Each row is a point. Each copy is the shape, with its points in the same order, stretched, turned, moved and blurred by noise. Some copies are also mirrored. Which?
(in the rows, 128 means zero)

Shape (7 x 2):
[[123 137]
 [121 121]
 [109 144]
 [183 102]
 [ 65  81]
 [116 126]
 [217  94]]
Copy 1 (7 x 2):
[[137 144]
 [123 125]
 [110 150]
 [204 125]
 [ 94  77]
 [130 124]
 [223 121]]
Copy 1 is: only turned
Copy 2 (7 x 2):
[[120 133]
 [119 121]
 [110 143]
 [162  90]
 [ 54 102]
 [112 129]
 [183  73]]
Copy 2 is: only turned
Copy 3 (7 x 2):
[[147 126]
 [144 117]
 [164 129]
 [ 85 131]
 [170  43]
 [149 113]
 [ 45 144]]
Copy 3 is: mirrored

Shape (6 x 3):
[[ 73 183 128]
 [168  99 158]
 [110 153  77]
 [107  69 162]
 [163 115  77]
 [145  92 104]]
Copy 1 (6 x 3):
[[ 96  49 103]
 [153 154 156]
 [ 75 116  89]
 [107 128 189]
 [ 93 163  94]
 [ 98 153 135]]
Copy 1 is: mirrored
Copy 2 (6 x 3):
[[ 79 178  93]
 [156  84 154]
 [146 165  85]
 [138 136 195]
 [194 122 106]
 [182 126 143]]
Copy 2 is: mirrored

Shape (9 x 6):
[[130 121  80  78 104 114]
 [121 138 114 172 190 166]
 [102 115  99 179  91 151]
 [172 203 121 114 113 142]
 [184  93  92  84 142 181]
 [163 102 120 146 170 153]
 [133 103 103 101 213 122]
 [ 68 132 204 128 142  63]
 [ 90 109 122 127  92 168]]
Copy 1 (9 x 6):
[[144 108 118  88 182 192]
 [ 90 174 108 161 126 152]
 [132 117 123 140  84 195]
 [188 183 128  91 144 159]
 [104 126  68  69 150 134]
 [108 133  89 131 132 109]
 [ 73 131 102 137 207 134]
 [111 111 243 151 168 151]
 [101 113 146  94 106 205]]
Copy 1 is: mirrored
Copy 2 (9 x 6):
[[121 115 115 122 105  48]
 [153 143  93 149 177 157]
 [103 133 102 180  85 138]
 [195 197 114  89 105  88]
 [180  66  81 100 110  91]
 [180  95 107 149 150 130]
 [156  94 113 128 200  93]
 [ 92 162 249 140 165 137]
 [ 83 116 118 128  82 139]]
Copy 2 is: only turned
Copy 3 (9 x 6):
[[135 180 135  89 137  95]
 [110 116  79 190 151 157]
 [102 163 137 196 154  88]
 [207 169 119 147 111 157]
 [161 133 140  99 197 150]
 [145  98  94 149 172 130]
 [111 108  65  99 145 136]
 [105  94 111 125  40  54]
 [107 151 178 155 140 106]]
Copy 3 is: mirrored
Copy 4 (9 x 6):
[[117 111 108  88  88 130]
 [164 136  97 201 161 133]
 [130  93 140 189  86 145]
 [159 204 133 152  83 117]
 [215 113  97 104 100 117]
 [179 121 111 154 146 100]
 [148 122  70 115 180 113]
 [ 56 147 173 116 210 130]
 [146  95 147 139 103 167]]
Copy 4 is: only turned

Shape (13 x 8):
[[111  91 171  95  95 126 183 114]
 [141 153 133 125 109 185 108  76]
 [138 144 145 172 103 115 172  76]
 [111 104 104 158 167  66 125 152]
 [131 154 133  87  56 207 172  92]
 [123 105 113  99 111 126 169  89]
 [128 164 142 188 122 113 147 139]
 [105 178 102 149 122 182 106  55]
 [163 133 151 124  93 117 131 111]
 [183  89  72  40  58 138  64  96]
 [ 81 140 158 132 135 114 129  89]
 [154 171 108  40 108 103 118 106]
 [185 132 166 184 168 123 186 136]]
Copy 1 (13 x 8):
[[109 115 198 122 116 135 193 114]
 [ 66 131 114 143 122 183 143 106]
 [129 122 142 180 120 147 159  64]
 [233 130 122 124 145 116 116 122]
 [ 31 138 132 143  79 173 211 120]
 [112 122 133 105 105 156 190  91]
 [161 144 132 198 143 124 127 122]
 [ 88 178  78 141 141 204 141  98]
 [108 113 150 148 100 129 134 111]
 [ 74 123 101  49  29 166 133 101]
 [127 163 168 134 160 153 136 104]
 [ 73 144 108  85 105  95 137  97]
 [149  53 139 196 154 103 144 110]]
Copy 1 is: mirrored
Copy 2 (13 x 8):
[[129 112 185  99  87 128 168  80]
 [144 125 167 113 177 175  99 129]
 [178  73 176 141 154 108 162 113]
 [ 98  90  88 172  90  63 130 124]
 [145 151 217  40 146 180 146 143]
 [113  96 156  78 130 119 145  96]
 [159 123 149 169 124 101 158 160]
 [115 116 189 123 219 146  99 162]
 [180 121 159 116 104 124 111 111]
 [133 111 133  11  86 145  12 118]
 [108 128 175 162 148 104 134  91]
 [142 181 121  66 131  97  80  83]
 [190  98 103 184 119 146 205 116]]
Copy 2 is: mirrored

Shape (15 x 11):
[[120 187 126  88  67 121  91 112  68 112 156]
 [172  96  86  92 155 139 121 187  73 100  71]
 [118 122 107 154 151 107  84  95  96 128 195]
 [ 68 125 176 159 148 157 140  50 125 100 158]
 [132 157  69 182  71 136 100 173 101  92  93]
 [178  93 189 168  61 155  91 139 140  93  94]
 [137 193  64 101 165 179 124 157 137  84  96]
 [158 102  99 110 142 135 165 137 149 112  46]
 [140 149 162  83  58 155 145 157 167 124 153]
 [117 155 138 159 133  75 140 136 130  53  96]
 [107 133 114 160 136 137 144  86 109 132 202]
 [160 137 130 189 151 148 150  98 153 109 122]
 [174  53 146 124 127 155 118  50 168 117 134]
 [ 99 168 186 163 125 115 125 152 119 166  56]
 [116 126 109 131  84 161  61 168 130 152 115]]
Copy 1 (15 x 11):
[[143 231 123 123  99 173 122 100 139 185 209]
 [164 146  45  49 154 152 164 114 168 120 150]
 [135 137 125 144 143  92 105  69 140 185 198]
 [105 127 206 186 185 165 128  86 134 150 156]
 [ 96 194  79 129 104 123 146 143 219 129 210]
 [160 132 164 152  77 164 131 132 211 111 114]
 [122 221  68  92 209 138 103 141 160  88 190]
 [119 153  73 117 167 148 153  99 167  79  87]
 [121 188 146 133  87 172  94 145 100  94 135]
 [116 198 155 115 169  91 183 127 183 124 135]
 [119 135 138 181 148 121 115  80 111 149 203]
 [139 141 134 193 170 111 132 108 164  97 137]
 [147  99 149 168 139 149  91  26 162  93  96]
 [120 161 123 179 138 159 161 186 152 191  92]
 [101 151  85 126  95 155  75 141 171 160 166]]
Copy 1 is: mirrored
Copy 2 (15 x 11):
[[102 161 114  42 100 117  82 135  76 122 148]
 [177 112  80 142 122 192 159 195  93  90 137]
 [142 130 115 144 164 100  35 106  96 138 145]
 [ 65  93 160 132 186 138  69  67 108 112 161]
 [100 200 124 163  54 134 106 174 110 106 151]
 [127 125 213 146  54 176  99 138 141 123  86]
 [119 189  63 134 156 192 153 143 162  73 164]
 [123  99  95 165 117 168 190 134 152  88 114]
 [105 141 158  81 129 153 142 144 154 169 134]
 [118 138 166 153 117  92 130 146 153  53 174]
 [108 148 125 153 176 115  76  86  99 158 172]
 [138 165 159 188 155 140 121  81 144 101 120]
 [150  63 140 162 119 185  97  45 157 136  98]
 [ 60 149 156 129 147 103 125 173 104  80  69]
 [ 88 147  96 132  98 165  82 180 119 146  95]]
Copy 2 is: only turned

Shape (18 x 12):
[[115 160 130 129 130 115 143 119  66 128 160 137]
 [119 100 142 155  98 106 144 128 103 170 105 129]
 [163 197 172 137  73 108  83 160  85  70 103 128]
 [136  99 119 120 140 106 142 105 116 166 153 116]
 [112  76 157 132 116 123 184 119 139 108 135 121]
 [185 179 129 164 102 115 107 127 131  77 113 136]
 [202  73 107 162  50 160  38 204  91  99 168 170]
 [148 185 116 134 137  98  96 164 101  80  91  75]
 [172 157 151 163 114  62 125 162 127 114 101 129]
 [121  92  85 105 103 126 183 125 122 154 125 188]
 [153  97 147 118 143  87 160  93  98 137 139 136]
 [143 102 134 127 137 106 195 130  93 136  95  97]
 [116 102 132 144 140 101 128 117  94 129 104 139]
 [172 216 168 148 154 134 147 183 109 122 107 122]
 [175 108 106 202  95 182  44 158  81  94 135 180]
 [ 97  78 149 113 154  91 150 142 144 136 132 156]
 [123 112 161  90 131 138 163 112 170 179  98 121]
 [144  97 146  81 169 132 167 109  89 160  91 157]]
Copy 1 (18 x 12):
[[119 132 181 171 131 107 141 121 161 136 149 147]
 [105  78 147 153  98 128 149 131 119 165 124  97]
 [222 157 183 182 134 152  60 130 136 155 113 112]
 [109  79 126 130 134 113 167 106 137 150 152 128]
 [129  96 128  95  92 123 155 153 151 101 124 113]
 [199 137 111 176 117 130  76 123 110 127 135 143]
 [167  27 164 131 139 237  29 130 108 171 166 184]
 [181 128 149 184 187 102  58 117 155 130 129  77]
 [199 115 134 167  97 101 105 154 118 164 155  83]
 [ 99  54 145 111 104  74 150 152 120 149 111 183]
 [152  81 153 129 106 102 185 116 129 120 152 123]
 [144  67 144 153 130  94 177 153 146 109 119  92]
 [117  89 172 140 120 100 128 117 111 124 139  97]
 [178 173 138 191 164 111 133 195 118 153 147 110]
 [123  78 159 173 136 213  40 119  67 129 162 178]
 [108  98 158  72 112  75 147 149 123 144 150 100]
 [112 118 105  94 148 102 180 148 101 166  96 108]
 [124  82 179 115 164  76 192 142  88 122 114 125]]
Copy 1 is: mirrored
Copy 2 (18 x 12):
[[ 95 135 143 132 131 153 157  91  88 109 140 158]
 [152 125 141 152 149 144 149 122 123 183 152 106]
 [122 249 166 132 124 113 100  91 164  90 188 181]
 [133  89 117 113 169 133 147 127  97 144 131 107]
 [167 112 114 137 150 154 182 111 171 123 103  76]
 [146 157 146 116 120 101 100 100 171  83 187 177]
 [218 192 213  95 154 191  94 188 157  66 234 166]
 [105 202 106 161 125 100  82 141 141  81 170 156]
 [130 166 138 142 159  93 138  97 168 116 204 135]
 [190  95 131 131 139 133 214 149  89 140 135 147]
 [146 103 125 124 200 133 165  85 111 125 131 126]
 [170 122 111 179 157 121 151 105 109 128 119  95]
 [133 124 126 160 176 152 143 126 131 140 143 143]
 [ 95 157 198 164 115  70 131  95 121  64 163 129]
 [184 143 219 137 136 195  73 162 160  78 205 199]
 [125 114 128 139 197 138 209 150 151 132 124 103]
 [144  98 139 124 150  77 168 144 119 170  83  73]
 [161 105 160 162 202 108 174 124  77 126  90 137]]
Copy 2 is: mirrored
Copy 3 (18 x 12):
[[146 198 102 151 118  90 113 132  78 143 139 104]
 [128 110 121 142 108 120 146 127 106 146 117 166]
 [130 197 175 114  70  99  54 156 140 123  90  80]
 [147 137 106 129 167  97 148 113 114 138 132 144]
 [116 130 171 142 139 120 163 118 102 111 168 144]
 [172 189 153 150 116 118  78 156 154  90 102 100]
 [156  99 129  25 125 212  45 133  82  84  81 121]
 [138 165 131 155 113  75  99 179 157 141  98  33]
 [142 162 149 125 111  87 108 202 141 109 114 135]
 [ 91 162  87 151 161 159 176 106  96 109 127 158]
 [145 167 144 135 175  89 143 130  82 115 125 155]
 [133 139 137 156 144  99 193 155  96 132 121 111]
 [117 135 134 164 144 107 111 145  92 144 118 142]
 [175 212 148 136  93 118 132 204 158 165 118  81]
 [187 118 143 115 128 211  25 137  82 122  82 113]
 [ 79 131 151 130 169 118 136 137 120 146 172 166]
 [101 145 152 137 144 123 189  92 174 159 119 161]
 [111 180 150 139 183 126 174 129  94 174  89 148]]
Copy 3 is: only turned

Shape (17 x 12):
[[ 73 133 205 156 107 117 139 177 155 116  71  75]
 [158 158  96 142  93 128  95 105 150 102 203 103]
 [149 168 112  91 144 113 104  75 102 114 183 146]
 [205 130 187 128  86 184 172  98 161 128 101 160]
 [184 185 129 148 108 103  98 118 108 123 167 160]
 [114 120 163 114 128 185 115 188 157 167  70 120]
 [182 143 173  91 133 155 183 108 145 144 101  77]
 [132 177  87 123 105 123 134 104 109  73 169 145]
 [204 134 128  73 103 192 178 111 165 129  86 129]
 [143 153 147 142 184 109 113 128 150  86 211 127]
 [138 151 100 146 138  85 123  60 172 139 164 148]
 [153 147  81 156 157 113 140 124 141  82 171 149]
 [ 65  69 203 128 117 140 184 175 137 164 144 103]
 [126 226 114 119 129 149 122  88 164  98 196 161]
 [115 178 100 135 150 111  90  88 109  58 166 173]
 [ 85  76 211  85 105 105 124 187 186 110 108 108]
 [ 94  74 197 154 126 161 107 119 146 116 123  83]]
Copy 1 (17 x 12):
[[146 164 214 160 164  88  88 187  93  94 149  65]
 [137 124  86  69 107 146  87 135 173 119 174 118]
 [ 84 161  77  84 133 163 141 106 161 124 145 163]
 [221  95 205 137  79 146 161 130 152 120 136 170]
 [148 162  68 141 109 158 102 138 158 115 154 180]
 [181 119 199 125 182 137  92 158  81 150  94 107]
 [167 125 169 103 115 133 188 164 163 126  92 105]
 [132 147  74  89 134 161 142 123 131  92 205 137]
 [221  88 165  69 109 139 189 129 131 118 100 140]
 [ 94 135 112 119 183 137 108 140 212 126 180 146]
 [137 172 104 116 117 101 127  64 187 148 165 124]
 [146 116  77 121 175 128 135 107 175 109 188 130]
 [110 103 221 163 168  98 130 196  95 196 176  74]
 [162 193 113  63 144 186 124 114 175 125 204 157]
 [ 93 169  83 101 170 161 115  78 144  75 201 161]
 [114 122 225 117 172  42  87 179 102 114 144 117]
 [ 97 104 228 139 147 125  78 126 130 121 142  77]]
Copy 1 is: mirrored
Copy 2 (17 x 12):
[[ 96 111 184  65 124 143 147 210 117 109  84  90]
 [125 125 127 213 135 183  70  96 143 103 149  82]
 [108 165 113 173 129 137  98  51 106 140 147 132]
 [153 116 160 139 164 206 119  86 155 132  28 164]
 [145 184 126 204 149 173  92 105 103 143 106 111]
 [172  96 171  85  98 130 122 155 106  75  72 147]
 [161 115 147  79 165 151 109  75 169 150  81 112]
 [107 155  96 189 125 162 154  94 121 103 148 108]
 [179 101 111 116 128 175 124  59 168 116  48 137]
 [ 93 166 134 151 189 140  73 125 155  90 150 137]
 [ 83 161 109 217 122 118  96  89 173 145 117 132]
 [120 160  83 194 168 132 128 122 151  89 130 126]
 [129  64 194  72 138 144 166 188 152 127 152 186]
 [ 96 194 140 183 103 171 108  66 157  60 131 121]
 [ 65 182  98 186 139 139 127  88  98  82 132 125]
 [ 88  86 131  54 112 156  99 208 135 111 118 157]
 [ 81  49 192 106 158 146 109 149 120 102 114 133]]
Copy 2 is: mirrored
Copy 3 (17 x 12):
[[ 22 195 162 127 138 146 121 164 158 107 119  95]
 [176 103 102 115 106 101 108 124 162  89 179 101]
 [181 112  83  85 178  85 112 101 129 123 164 141]
 [169 167 208 164 117 161 136 102 149 144 133 161]
 [178 136 119 128 139  59 105 149 145 142 177 143]
 [ 46 131 163 135 144 171  88 128 153 187 131 109]
 [141 178 161 125 155 160 157  88 146 161 127  81]
 [182 131  70 101 142 122 105 146 129  98 156 152]
 [173 150 152 142 123 195 117  88 151 180 102 122]
 [159 101 115 105 216  95 161 133 195  84 186 117]
 [151 103  82 128 126  69 164  92 170 112 163 156]
 [175  95  72 142 173 115 143 147 169 105 158 136]
 [ 52 111 193  89 147 167 178 163 111 113 137 116]
 [180 137  90  73 150 123 124 111 186 108 208 181]
 [164 120  56 113 195  94  95 134 147  81 167 173]
 [ 47 127 191  89 143 143 119 158 175 104  67 106]
 [ 60 129 180 144 161 154 122 106 136  67 143  91]]
Copy 3 is: only turned

Shape (17 x 12):
[[119 118 116 132 127 167 118 116 141 143 127 128]
 [139 107 139 134 125 140 121 132 102 116 116 131]
 [138 114 142 128 119 138 119 127 116 137 144 148]
 [100 134 141 131 135 143 114 131 132 120  81 136]
 [132 114 110 120 116 118 114 131 131 118  77 104]
 [139 131 136 131 134 122 158 115 141 126 148 125]
 [129 108 135 135 134 102 114 124 147 154 139 144]
 [128 131 109 136 129 106 113 119 133 115 147 123]
 [106 131 136  91 126 133 131 119 128 150 146 146]
 [137 129 123 123 115 132 146 128 147 127 142 154]
 [137 129 125 116 143 125 121 123 132 142 124 147]
 [103 118   7 134 139 100 139 126 112 129 147 140]
 [138 173 138 128 119 125 120 102 148 142 137 144]
 [113 106 105 130 119 120 120 104 134 121 144 151]
 [135 120 119 133 117 102 118 141 145 128 135 134]
 [127 111 132 122 134 143 111 142 143 120 147 136]
 [ 98 137 140 129 113 111 116 137 139 175 129 139]]
Copy 1 (17 x 12):
[[123 118 101 134 164 143 125 118 130 151 124 157]
 [152 144 126 127 141 141 115 135 125 120 119 134]
 [134 137 128 129 136 145 114 136 131 133 143 155]
 [109 143 107  94 162 150 112 132 131 144 103 113]
 [138 138 121 102 130 114 123 113 141 141  76 125]
 [119 131 126 126 124 136 155 118 131 130 144 129]
 [103 142 131 122 133 111 127 130 164 131 141 153]
 [118 129 125 125 126 106 113 107 123 126 134 125]
 [114 105 132 107 146 144 133 140 125 146 147 159]
 [106 134 130 122 125 158 136 107 135 136 133 156]
 [120 142 133 109 155 129 135 122 127 140 138 150]
 [ 85 104 116 133 146  72 149  88  73 102 101 195]
 [107 152 117 102 132 140 119 119 122 173 163 130]
 [116 118 101 114 134 121 111 105 136 114 135 163]
 [105 143 141 131 117 120 115 112 145 135 119 136]
 [114 118 136 141 150 148 112 112 139 130 130 138]
 [ 81 137 132 119 130 121 117 164 147 164 131 147]]
Copy 1 is: mirrored
Copy 2 (17 x 12):
[[126 113 128 114 144 144 121  91 127 135 113 134]
 [120 122 146 138 126 122 135 122  98 133 111 149]
 [137 118 155 125 118 121 128 108 113 136 130 151]
 [123 137 133 101 137 133 135 126 130 145  68 127]
 [114 140 103 115 116 136 120 123  98 112  83 109]
 [134 119 140 138 134 135 149 111 132 148 150 106]
 [146 123 151 121 104 117 104 116 145 128 123 115]
 [112 131 137 125 119 149 127 122 139 117 139 115]
 [123 114 128  83 116 120 123 110 135 170 140 132]
 [124 115 125 122 114 127 159  92 143 146 145 128]
 [132 125 130 113 129 111 129 121 138 136 128 136]
 [ 18 126  75 156 117 130 100 106 180 127 128 122]
 [156 164 136  99 129 146 141 109 152 144 158 133]
 [ 94 128 150 125 117 130 124  92 138 139 125 118]
 [127 123 128 123  96 137 126 120 138 122 124 117]
 [128  95 142 104 124 133 134 116 130 122 121 133]
 [144 136 125 105  96 142  95 119 152 162 110 130]]
Copy 2 is: only turned
Copy 3 (17 x 12):
[[113 121 121 111 112 153 136 126 153 144 127 109]
 [132 127 138 119 118 149 121 111 107 124 126 123]
 [116 116 126 141 106 141 132 116 126 117 134 127]
 [124 155 157  97 112 177 122 150 119 125 108 119]
 [146 153 151  91 116 119 143 141 100 144 101 119]
 [133 136 146 139 153 128 135 117 150 120 139 138]
 [125 113 133 158 116 127 133 158 129 128 119 136]
 [140 146 134 127 114 110 108 137 134 144 138 136]
 [ 93 120 139 114 112 134 138 142 140 110 136 143]
 [132 136 143 134 111 137 141 114 155 117 133 142]
 [125 129 120 126 116 139 132 146 131 111 119 139]
 [154 145  89  75  94 107 108 139 136 200 142 210]
 [109 174 129 150 117 132 136 135 158 108 127 117]
 [122 125 139 124 101 124 106 126 146 151 115 147]
 [147 135 145 141 104 116 132 142 126 135 133 136]
 [135 104 141 122 102 138 123 137 141 123 142 117]
 [ 97 133 139 143 104 144 152 168 130 131 132 131]]
Copy 3 is: mirrored
Copy 4 (17 x 12):
[[140 112  99 118 113 152 110 127 138 142 153 122]
 [145 113 143 150 128 145 128 114 125 115 147 130]
 [157 125 134 137 120 133 109 123 132 134 139 132]
 [125  98 135 116 122 152 142 136 118 127 127 137]
 [128  99 126 149 146 138 150 132 123 126 130  97]
 [143 149 127 127 132 124 145 114 150 134 138 140]
 [140 116 146 136 134 112 111 131 153 163 116 128]
 [117 138 125 148 126 115 130 113 140 127 113 120]
 [147 128 115 113 122  98 111 148 127 140 140 132]
 [156 144 109 132 128 136 134 140 143 135 119 142]
 [140 124 137 117 149 123 115 136 140 135 124 124]
 [ 87 129  46 173 182  70  93 119 126 133 102 132]
 [159 153 126  88 121 142 135 127 127 141  99 124]
 [141 113 101 145 119 106 114 120 145 128 115 128]
 [131 133 131 158 131 123 130 136 140 146 109 129]
 [122 127 133 146 113 138 115 139 150 126 143 137]
 [135 121 121 123 118 114 115 149 114 185 114 137]]
Copy 4 is: only turned

Shape (15 x 12):
[[110 120 124 163 154 144  96 162 160 168 113 130]
 [108 101 128  93 115 123 101 136 100 113  92 167]
 [ 75  91  93 162  75 158 105 145 142 113 131 108]
 [ 66 104 160  95 136 152 155 131 112 119 119 123]
 [129  93 164 125 111 129 123 113  88 134 173 175]
 [124 161 142 142 120 133 164 179 136  94 121 119]
 [120 116 150 101 125 137 145 147 170  87 167 184]
 [134 140  91 107  89 121 141  92 152 121 154 119]
 [ 63 120 102  80  80 108 142 171 125 140 155 177]
 [129 177 142 142 102 138 104 156 145 134 139 126]
 [131 124  95 153 126 113  98 103 150 142 174 166]
 [142 104 134  82 101 133 172 151 110 111  90 187]
 [130 156 124 150 120 108 114 126 109  84 176 117]
 [ 62 161  91 158 121 161 116  97 105 151 171 165]
 [113 161 176 136  70  81 158 133  98  86 112 136]]
Copy 1 (15 x 12):
[[106 101  67 117 157  88 135 165 135 174  97 147]
 [154 105 155 117 125  94  97 131 167 130 143 110]
 [ 53 143  78 140  99  87 114 163  94 160 191 104]
 [136  96 137 124 140  70  97 106 142 121 175 184]
 [124 139 154 128 120 134 105  60 151 108  87 101]
 [151  99 130 174 165 118 101 178  82 161 140 147]
 [161  49 124 152 105 122 131  99 119 171 112 142]
 [129 143 151 115 120 153 148 120 115 168 204  99]
 [ 93 100 149 154 110 126  67  93 161 218 180 119]
 [123 113 122 106 141 142  94 179  87 166 126 129]
 [113 132  95 128  96 172 159 100 159 168 127  93]
 [190  90 176 168 181  83  94 112 136 156 143  84]
 [117 138 144 148  95 187 126 140 117 112 140 126]
 [ 98 129  70 130 122 175  98  92 166 147 217 111]
 [185 172 186 153 114 132  71 146  98 129 159 148]]
Copy 1 is: only turned
Copy 2 (15 x 12):
[[141 116 160 176 139 181 162  86 189 135 120 114]
 [120 119  66 127  88 156 176 182 154 139  83 144]
 [157 134 155 177 116 166 249 124 105 134 107 129]
 [ 91 100  77 152  94 175 167 166  86  83 102  83]
 [105  55 156 149  73 129 129 173 117 158 126 130]
 [120 147 130 115 115 118 177  78 121  51 121 140]
 [123 118 101 135  49 150 136  94 109  99 178 146]
 [159 154 132 134 131 121 127 159  97 130 135 134]
 [150 131 103 134  49 146 178 162 147 109 112  73]
 [138 137 147 125 147 114 172  65 139 144 104 131]
 [153 126 172 182 102 130 119 123 162 169 142 145]
 [137  90  51  95  79 129 165 182 149  92 151 140]
 [ 95 167 181 146 106 103 140 107 107 116  87 162]
 [113 108 128 217 122  84 159 136 133 152 124  92]
 [153 109 111 115  94 105 168 137  84  67  50 153]]
Copy 2 is: only turned
Copy 3 (15 x 12):
[[111 114 105 149 145  77 206 109 140 124  97 113]
 [153 142 125 157 176 111 130 144 131  76 156 145]
 [120  97  99  98 176  52 165 193 124 149 137 174]
 [106 130 116  97 165  91 111 133  91 119 136 207]
 [125 156 137 142 175 191 155 159  88 109 156 150]
 [156 161 128  97  76  79 131  92 109 159 145 137]
 [109 177 174 117 124 140 160 137  21  98 139 104]
 [130 106 121  83 131 126 103 154 130 110 162  94]
 [122 122  92 123 176 124 122 159  44 105 201 140]
 [165 144  97 111 111 120 169 112 122 144 126  86]
 [100 147 122 138 141 149 176 159 128 106 138  63]
 [143 134 155 127 127 125 115 133  91  62 190 173]
 [154 178 121 121 102 138 123 135 143 172 141  89]
 [ 87 149  52  89 128 117 135 194 132  97 150 115]
 [179 191 135  90 135 123 121  98 121 170 195 150]]
Copy 3 is: only turned
